Every row gives one point. A path goes straight from each point to the next, and from the last back to the first. The post is the endless flat space through its rows: a point in 2 columns, a line in 3, a plane in 4, and so on, so that a path can go around it. How many times does the path go around the post? Going back the other way cancels.

Post, one row:
[[-21   9]]
Path, 15 rows:
[[ 41 -39]
 [ 26  10]
 [  9 -40]
 [-39 -24]
 [-58  -4]
 [-27 -33]
 [ -2  -1]
 [ 50  24]
 [ -5  27]
 [ 16  -1]
 [ 20 -55]
 [-31  -8]
 [-89  -2]
 [-95 -21]
 [-28 -52]]
Times around: 0

Post, 2 rows:
[[ 14 -28 -44]
 [ 42  40  -5]]
Path (19 x 3):
[[ 71 -22 -24]
 [ 40 -10 -11]
 [ 24  23  29]
 [-42  15 -10]
 [ 19  32 -49]
 [ -5  95  15]
 [ 18 -22 -81]
 [ 62 -29 -47]
 [ 24 -37 -27]
 [ -8  -4   4]
 [  5  66 -20]
 [ 49  35 -56]
 [ 86  11 -32]
 [ 52 -11  -7]
 [ -4  17  27]
 [ 40  47  19]
 [  1   1 -26]
 [ 27  39 -27]
 [ 76   4 -78]]
Times around: 3

Post (5 x 6):
[[ -2  35 -62  89  79 -22]
 [-14   9   5  10 -24  27]
 [-45 -35  46   2 -20  19]
 [ -1 -27  46 -21 -39   2]
 [-26   8  21 -12  16   1]]
Path (25 x 6):
[[  8 -11  -9 -10  -6  -4]
 [-71   6   9  -5 -47  18]
 [-35   7  61  -1 -76   4]
 [ 31  -1  35  40  -3  13]
 [-12  -3   6  12  42  25]
 [-50 -53   8  -1   4  21]
 [-15  10 -36  36  21 -11]
 [-67  30  28  -1  -5   2]
 [  8  23  32  37 -44   8]
 [-13  34 -15  52  23  39]
 [-16 -28   1  11   6  63]
 [-71 -11 -16 -27  21  26]
 [-37  15 -42  57 -77  22]
 [-95 -35  43  49 -10  19]
 [ 29  15   6  47  34 -23]
 [-23 -27  18  33   4  24]
 [-27 -31  -1  -9  25  30]
 [-39 -55  23 -41 -64  11]
 [-36  20  -5  17  -2   3]
 [-30  11  35  30 -35  13]
 [  7  -9  21  47  24   0]
 [-42   4  33  14  32  12]
 [  3  17  15  14 -43  20]
 [-15  49  27 -42  14  61]
 [-10   9  -2   4   6  30]]
Times around: 4

Post:
[[  0  18   2  41   9 -23  17  -2]
 [  6  24  17 -75  14   6  28  -7]
 [-16   6 -57 -16  -1 -21 -12 -24]
 [  8  32 -11  23  -9 -31   2  30]
 [ 34  65  66  -6  95 -17  15  33]
 [ 19  20  31 -28  33  62   1  19]
 [ -6  22   5   7 -13 -10 -22 -12]]
Path:
[[-25   0 -39   7  50  27  26  28]
 [ -1  -9  14  13  50   8 -26  26]
 [ 41  -4 -32   3  21  -7  -4  20]
 [ 27  14 -26  20  29 -21  59 -56]
 [-16  54  12 -20  27  -6  12   1]
 [-30  37  23 -49  39  25  21  40]
 [-21  46 -11 -19  26  14 -35   8]
 [-19  23  29  32  53 -11  15  29]
 [ 14  13   0  -9  17  -2 -31  15]
 [ 52  33   8 -42  -7 -16 -30 -12]
 [ 11  58  39  70  -8 -41  -7   8]
 [-23  50  25 -10  22  -8   1 -29]
 [-37  39  46  -6  44 -15   2   2]
 [  0  20 -10  57  37 -26 -37  18]
 [ 32  -3 -21 -31 -28 -46  73   9]
 [ 16  25   0 -19  29   9   4 -18]
 [ -6  60  24  46  37 -13 -11 -36]]
Times around: 3

Post (8 x 9):
[[ -2  22  37 -54 -24   1  45  34  50]
 [-86 -21  16  -3 -43  -5   6 -12  11]
 [ 48  73 -54   6  -5 -28   6  39 -29]
 [ 60   3 -81  -7  -8 -33  -4   1 -51]
 [-55 -28  51   0 -15  21 -19  16  47]
 [  3  -5  -6 -26 -38  18 -37  -4 -23]
 [-57  -1  63  12 -24 -18  31  18 -44]
 [ 23  13 -21 -38  39   8 -20 -36  31]]
Path:
[[ 13 -50 -61 -58 -34  43 -64  49  29]
 [-95  17 -39  -2  11  17   6 -44 -81]
 [-54  43  -7  42 -18  13 -21  15  -3]
 [-16  19 -22  14  -1   5  34   9  50]
 [-48 -70 -18   5 -50  42  13 -20  63]
 [ 31  80   8  14 -12  -4 -11   6 -18]
 [ -4  -1  24  34  27 -70  -2 -49 -30]
 [-29 -27 -57 -19 -68  -1 -54  17  20]
 [-37 -20  41 -44 -24  12   5  26 -33]
 [-18 -76  14 -14  43  49 -64  36 -18]
 [ -7   8 -26 -28  30 -22 -13   0 -32]
 [ 16 -20 -47 -44  -9  15  13  16 -33]
 [-23  54  78  69  51   7  -7  23 -56]
 [ 42  12  40   5  -8 -37  63  -9 -56]
 [-35  -8  53   6 -77 -33 -19 -10 -37]
 [ 59  -5 -18 -93 -37 -11  -5  -3  -6]]
Times around: 2

Post (11 x 12):
[[ 16   3   5  10 -32 -36  41  -7  19  56  39  15]
 [-17  46  -9  -7  26  18 -28  26 -20   3  37 -16]
 [-10  -1  36 -27  24  46  -7 -23 -28  32  16   3]
 [ 58   2  12  -1  10 -12  23  -5 -15   0 -66  19]
 [ -7  12 -15  20 -10  46  -5 -37 -17  50  34  14]
 [ -2 -10   3  31  46  -7  21  20 -37  -3  17 -22]
 [-33 -59  -8  33 -29 -35  10  72  20 -53 -19  16]
 [-63  -3  23  25  12 -11 -29 -43 -69  43  18  14]
 [-40   9 -14  13  23  12  26   4 -10 -23  28  19]
 [ 55 -19  10  -5 -13  25 -16  17   9 -28  -8  60]
 [ -8  11 -65 -17  30   7 -26   5  -7  17  18 -15]]
Path (25 x 12):
[[-13  62  -4 -48  45  -2 -72  31 -35 -31 -29 -22]
 [ -2  45 -23 -26  67  -9  22 -38 -63   1  58  13]
 [-16  -2 -33   6 -21 -14   1  40   5  45   7 -23]
 [ -9  29  11  -1  16   3   8   0  -1 -16  -2  64]
 [-25  79 -21 -31  17 -48  13  54 -11 -12  -9   2]
 [ 16   6 -43 -28  25  48 -10  23 -24 -74  22  46]
 [ 18 -58  -9  -6  47  12  54 -25  14 -13  -2 -35]
 [ 20  44 -56  19  32   0  28 -31  -1   3 -21  19]
 [  7   5 -28  38  -9  58 -15  24 -12   5 -15  25]
 [ 52  20  25 -32  10 -38 -51  29 -47  41 -61  31]
 [ -5 -36  13  21  21 -32 -17  52  -7 -47  -6  35]
 [ 35  -5 -44 -20  13  14  -4 -15  37  46  32 -47]
 [-12  19  66 -41  10 -18 -29 -21 -59 -21 -20  25]
 [  2  39   3 -48   7  33  22 -34 -10   9 -42  32]
 [-23  95 -47 -12  72  22  -3  19 -28   2  76  15]
 [-26  45  18 -12  41  27 -54  58   9 -27  26 -32]
 [-66 -38 -45  59   4  -6   9 -25 -35  40  60 -29]
 [  1 -35  -7  23  -2   1 -40  23 -51 -21   9   9]
 [-12   1  11  54  26  27  30  42 -28 -79  -9  46]
 [-48 -27 -17  45 -12 -11  27  31  27  14 -20 -22]
 [-14 -76 -39  44  -2  -3  41  13  37 -16  75  16]
 [ -5 -41 -22   1 -30 -45 -52  17 -13  39   5 -24]
 [ 39  77 -29  12  -9 -38  23  42 -20  21  39  30]
 [-30   3  44  35   4  18 -29  46 -14  17  56  26]
 [ 20  -9   5  32 -46 -53  10  34  51 -14 -47   8]]
Times around: 3

Post:
[[ 68 -29  27   5 -12 -11  13  -3   1  38  -9 -41 -53  -9]
 [ 54  -5   4 -31  -8 -48 -18   4   4  15 -12  15  57  23]
 [ 52 -36  50  17  -7 -30   6 -49  37  10 -15  64  49  17]
 [-50   6  -4  47  -1  22 -23  -5 -28  16  42  18  73  11]
 [ 18 -18   6  32  -6  27  30   7 -15 -10 -47 -59 -44  36]
 [ 47   7  -7  27  42 -15 -12 -32  45  25  -4   2  36  32]
 [-17   8  39  30  58  -7 -57 -18 -18   9  19 -10  63 -16]
 [ 23   4   3 -17   1  31  -5 -30   4   9 -49  -6 -38   9]
 [-68  -5  16  14  21  -1 -52  28  17  27   2  18  55  13]
 [ 29  -4  19 -29   8 -15  56 -17  -6  14 -28 -22 -66  45]
 [  1  28  10  39  49  26 -52  57 -23 -30  25  10 -22 -25]
 [-42  -2  -5  10 -21  17   4  10  19 -41  -2 -70 -87   8]
 [ 28  -6  27 -14 -11  46  13  23  19 -24   6 -63 -65  57]]
Path, 26 rows:
[[-22  15   4 -39   2  26 -36 -72 -12 -39 -28   5  26  41]
 [-36  38   0  45  24  19 -60 -15   4  59   0  15  34 -23]
 [ 72  -1   3   6 -30  -7  31  11   8  -3 -28  42 -31  -9]
 [ 62   4  35 -12  23   6  20  16  -7  25 -29  25   6   4]
 [ 24  -5  24  46 -11 -27  24  11  -7  53 -85 -83  15  12]
 [  8  20   8  28  33  10 -45  25   6   1 -28   7  -3  39]
 [-37 -11  23  34  62  50  23   1 -45  -9 -34   8   0  83]
 [ 15 -20 -11 -43  50  12  51  42 -32 -10 -34   4 -53  51]
 [-10  43   0 -13  55  22 -13 -12  -1 -78  20 -72 -50  -3]
 [-25 -29 -27 -33  22  -3  16  -6  70  12 -37  -5  54  54]
 [ -2  14  40  34 -17 -14 -15 -25 -21  -2 -39   0  19 -66]
 [-35  27  20 -75 -67 -40 -79  36  38 -17  -2  43  36   5]
 [ 22 -17 -48  60  12  42 -33 -57  13   3 -39 -10  12  45]
 [ 49 -37   5  46   0  29  -4  75 -28  35  40 -61 -13  31]
 [ 14 -10  33  80  14  16 -71 -31 -29  -7   1 -89 -16 -34]
 [  3  55  77  49  82  17  12 -78   4   0  -8 -83   8  20]
 [ -4 -15   2  73 -51 -52  -7 -48   5  61  16 -46  46  -2]
 [  9 -25   3  43 -52 -20 -12 -42 -22  -1 -10  12   1  23]
 [ 16  21 -17   3  38  45 -19  43 -29 -29  12   2  23  62]
 [ 47 -20   7   1  -2   8  10 -23  21   3 -13   8  -1   5]
 [ 41 -26  51  -9 -20  -7  79  14  52  25  -5  -7 -32  84]
 [ 66   9  24  20   8  28  -8 -56   8  15   4 -95 -14  31]
 [-63  -7  50  45 -14 -33 -37 -23  38  39  15 -34  42  48]
 [-33  21  65   6   5  65 -49  47  23  -1 -30  21  38  31]
 [ 45  38   2 -34  21  22   8  83  -9 -60  -7  12 -32   3]
 [ 29 -35 -12  23  64  13  14 -81 -16  37 -20 -10   1  14]]
Times around: 1

Post (17 x 18):
[[ 21  -3  -8   4 -53  35   0 -19 -20  16 -18 -13 -35 -17 -18   8   5 -12]
 [-19  17  17 -15  17   7  14 -21  -1  -4  16  37 -38  12  -3  -3 -15  15]
 [ 21   9  -3  21  -8  45 -23   0  33 -11 -11  -3  -4  11 -14  -6   2  10]
 [ 10  -8 -33  -8   1  21 -31 -30  29 -24 -20  -1 -16  -3 -10   0   9  17]
 [ 27 -14  -7 -44 -10 -22  -7  -5  10  21  26  11  26  31  -8 -41 -14  25]
 [  6  20   0  19  19  -7  21 -15  14 -35 -22  12  -2  33  17  27   1   3]
 [-14  19  10  -9  50  19 -23  -2 -47 -15  11  48 -31  22  24  24  26  22]
 [ 19  36  -9 -42 -55 -10 -54 -86  51   4  12  12  64  35  31   5 -45  52]
 [ -8 -41 -32  20 -20  14  27  15   6   7   2   8 -13  28 -15  11 -12 -16]
 [  1  17  17 -52   7  19  32   3  -7   2  49  47   0 -60  20 -30   2  44]
 [-12 -19  -5   1   4  38  -4  46  10 -18 -31 -31  13   1 -35  24   0 -33]
 [-12   6   2 -10  45  13  40 -13  -4 -20  32 -17  54 -20  -5 -23  11   5]
 [-25 -27   7  11  18  26  -1   6  13  -1 -12   6  -3  -2  -4 -26  13  -6]
 [-11  -7 -13   8 -21 -24  -4 -10 -15   6   8  38 -23  14 -21  -9  28  -5]
 [-19 -22  38  14  29   7  -5 -12  -8 -21  16  40 -22  -2 -12  36   8  26]
 [ 39  -7 -27   8 -19  29  -7   3  -4 -12 -21  10   8  -3   3 -43 -32 -37]
 [ -8 -11  -9  19  16   3  -2   6  14  -5  13  -4 -40 -28  -3  -3   3 -20]]
Path (25 x 18):
[[ 51  24 -69 -19 -11  -3 -34   0  16  -6 -27 -34   4  16   1  -2 -11 -20]
 [ 56   1  12 -11   0   1 -17  18 -26  21 -46  24 -61  31 -32  -9   3 -16]
 [ 26 -26 -29 -46 -24  18 -50  -6  47  31  -4  -6 -14 -29 -27  -4 -11  19]
 [-30  -9  40  -8  23  15  20   3 -10  13 -12  29 -43   7  17  15  -8  30]
 [ 39 -26  16 -16 -39  18   4  36   7  22 -20 -11 -22  13  16 -38 -42  -4]
 [  6   2  12 -20 -19   7  -7 -25  -1  -3   6  25   2  15  23   2 -57 -11]
 [-32 -37 -38   5 -39 -11  31 -43 -11 -27  42  46   3  26 -19  -5  -6  19]
 [-19 -46 -20  11 -27 -24   5 -18  18 -15  28  36  54 -26  34 -34  -8  34]
 [  6 -26  -8   5  81   9   9 -11   8 -18  25 -38  18 -86 -24 -14  -5  -6]
 [-18 -30   8  11  10  47 -11   3  25   1   0  -2  13 -28 -32  -9   0 -18]
 [-17 -22  13  -4 -40 -32 -18 -22  23  25  21 -19 -11   6  -6  -4  -5 -22]
 [-16  -3  36  47 -22 -26  25  18 -63 -29  11  26 -15 -19 -15  -8  33 -21]
 [-36  -8 -17  51  -3  15  15 -26   0 -20 -15  27  30  19  -1 -46 -21 -26]
 [ -9 -17 -40  -1 -25 -31  13  -6  11  -8  12  -8 -14 -55  -2 -55  59  43]
 [ -6 -37 -14   9 -20  18 -28  -7 -13 -23 -16  38  -8  -4   5  -6 -10  10]
 [-10  -8 -20   4 -20 -27  53 -56 -20 -58   6  31 -22  -6  10 -10 -10   2]
 [-18 -40  11  17  26  16  70  53 -57  18  19  -8 -64  -7   8  11 -13 -95]
 [  4 -20  19   1  10   9  -4 -56  -4  18   4  34  24   5   2   6 -59 -34]
 [-21  -7  55  40  30  40  46  36  24 -24 -42 -24 -37  -8 -60  43  -4 -14]
 [ 28   8  20  50 -52  41 -33  55  30 -16   2  94  -8  31   0  15 -35  30]
 [-10   7  -9 -18   6  18 -33 -16  -7  44 -16 -13 -28  -2  -5 -14   0  -8]
 [-46 -32 -32  -2  -6  -8  28  11  14  36   4  12 -19  20  23  23  15 -38]
 [-19  26  25  12 -15   9 -31  -1   4   2  -6 -14 -16   4 -21 -15  24 -44]
 [ 44 -22 -63 -16 -16  -2 -16  20  20  16  27   1 -10  48 -13 -28  25  12]
 [  7  27  44 -25  43   5  17 -38  27 -22  41  34  -6 -19   0  58  23  44]]
Times around: 0
